Every row gives one point. Each copy is the shape, with its points in the same order, turned, moved and blurred by noise. Some copies are also mirrored. Which?
In the rows, 128 means zero.

Shape, 7 rows:
[[163 154 119]
 [154 130 154]
 [ 96 203 124]
 [114 117  91]
 [ 44  71 168]
 [110  83 159]
 [163 183 147]]
Copy 1, 7 rows:
[[121  92 119]
 [134 106 146]
 [172 143  69]
 [ 81 154  99]
 [118 235 178]
 [100 168 180]
 [151  91 122]]
Copy 1 is: only turned
Copy 2 (7 x 3):
[[122 126 162]
 [ 92 141 158]
 [156 192 118]
 [127 103 101]
 [ 30 149  59]
 [ 54 127 116]
 [147 169 180]]
Copy 2 is: only turned
Copy 3, 7 rows:
[[147 130 100]
 [148  85  92]
 [206 127 161]
 [114 121 152]
 [120   7 184]
 [116  42 131]
 [189 122  90]]
Copy 3 is: only turned

Shape (7 x 4):
[[164  97  96 106]
 [118  90 169 110]
 [123 113 152 138]
 [120 118 131 195]
 [102 107 184 132]
 [130 204 106 101]
 [114 168  18 103]]
Copy 1, 7 rows:
[[172  90  72 101]
 [108  69 115 119]
 [119 100 126 124]
 [134 139 128 176]
 [ 91  72 149 138]
 [161 156 160  45]
 [249 138 151  67]]
Copy 1 is: mirrored
Copy 2, 7 rows:
[[150  77  86 114]
 [178 157  95 144]
 [138 133 122 153]
 [106 112 129 197]
 [157 179 117 160]
 [ 62 123 127  77]
 [ 39  80  51  98]]
Copy 2 is: mirrored
Copy 3, 7 rows:
[[165 143 145 101]
 [ 99 115 183 144]
 [108 119 144 159]
 [117 155 103 187]
 [ 85 104 166 171]
 [127  65  74 101]
 [135 140  47  50]]
Copy 3 is: mirrored
Copy 4, 7 rows:
[[175 147 142 174]
 [160 163  61 165]
 [131 142  89 150]
 [103  90 104 165]
 [135 143  45 150]
 [134 135 157  64]
 [194  79 184  88]]
Copy 4 is: mirrored

Shape (12 x 6):
[[120  91 143  85  70 128]
 [133  61 150  68  99 157]
 [155 129 165 133  43 116]
 [159 131 165 141 101 120]
 [143 108 126 145 180 117]
 [162 100 106 102 110 112]
 [ 90  56 104 151 111 138]
 [ 97  97 133  68 135 153]
 [172  66  86 122 135 134]
 [130 139  37  58 108 179]
 [136  91 149 138 116 173]
 [ 56 187 121 115 177 164]]
Copy 1:
[[ 94 120  82 200 113 132]
 [ 96 132  65 223 154 150]
 [135 103 103 168  66 159]
 [141 129 126 158 109 170]
 [141 173 150 149 179 129]
 [125 178  92 175 118 128]
 [148 116  93 189 168  75]
 [ 69 139  84 179 177 128]
 [161 196  84 188 157 120]
 [ 82 187   7 117 146 107]
 [146 115  88 174 168 157]
 [ 61 117 120  70 202 116]]
Copy 1 is: mirrored
Copy 2:
[[116 201 131  93 140 106]
 [136 192 108 112 190 121]
 [106 173 196 101 132  79]
 [ 99 143 178 133 137 108]
 [130  96 133 147 137 179]
 [170 154 145 108 130 134]
 [104 143 114  48 150 163]
 [127 175  66 126 143 126]
 [180 127 136  94 168 153]
 [195 136  57  92 113  77]
 [ 95 121 124 110 178 114]
 [ 83  94  48 159  67 125]]
Copy 2 is: mirrored
Copy 3, 12 rows:
[[179 148 190 105  88 142]
 [172 149 180 131  47 162]
 [153  90 199  88 130 133]
 [136  93 145 108 120 131]
 [116 142  74 115  94 126]
 [138 149 155 101  84  97]
 [131 199 144  87 103 175]
 [193 168 135 149  72 141]
 [ 97 175 149 113  63 108]
 [168 217 183 174 113  63]
 [123 135 154 144 105 168]
 [206 166  66 171 167 130]]
Copy 3 is: only turned

Shape:
[[121 167  90  79 206  96 161 196]
 [139  76 141  55 188 152 196  79]
 [ 91 151  93 113 196  70  87 186]
 [147 155  75 140 105 137 100 162]
 [187 110 110 161 105 101 102  92]
 [161  49 177 165 204 123 190 123]
 [ 91 130  80 173  86 139 177 131]
 [ 98 162  76 129 139 187 192 106]
 [149  94  72  72 213 137 141 165]
 [183 170  84 113 153  77 113 165]
 [120  74 165 153  87  70  93 200]
 [158  86 125 122  98 136  86 105]
 [170 125 135 178 118 104  81 141]
 [133 120 139 129 145 187 125 140]]
Copy 1:
[[ 65 107  22 125 104  97 163  40]
 [ 88  72 102 159  31 199 229 115]
 [135 119  10 133 151 112 124  58]
 [103 118 104 134  94  90  75 109]
 [137  73 139 156 121 110 124 169]
 [ 95  84  72  90 109 187 215 191]
 [ 62 179 145 144 105 140 114 120]
 [ 34 129 139 141  66 176 121  68]
 [ 74  82   7 167  71 142 157 102]
 [103  74  73 160 130  53 117  96]
 [196 168  68  82 119  88 125 153]
 [170  83 132 150  77 134 108 146]
 [140  93 122 113 143 101  83 152]
 [115  85  94  91  71 163 107 112]]
Copy 1 is: mirrored
Copy 2:
[[205  85  40  82 140  92 138 191]
 [121 200 101 129 199  83  94 211]
 [203  50  78  81 132 164 106 169]
 [173 113 101 110 100 132 160  91]
 [142 134 163 121 171 151 175  93]
 [ 71 147 125  35 223 108 127 179]
 [ 98 142  94 112  74 149 191 150]
 [ 96 149  49 156 100  97 153 154]
 [191 153  42  79 184 116 102 160]
 [215  84 101 104 162 115 174 123]
 [166 114 193  18 102 160 136 145]
 [149 164 168 120 144 147 118 102]
 [144  93 165  83 147 142 149  90]
 [116 140 107  99 125  92  98 115]]
Copy 2 is: mirrored
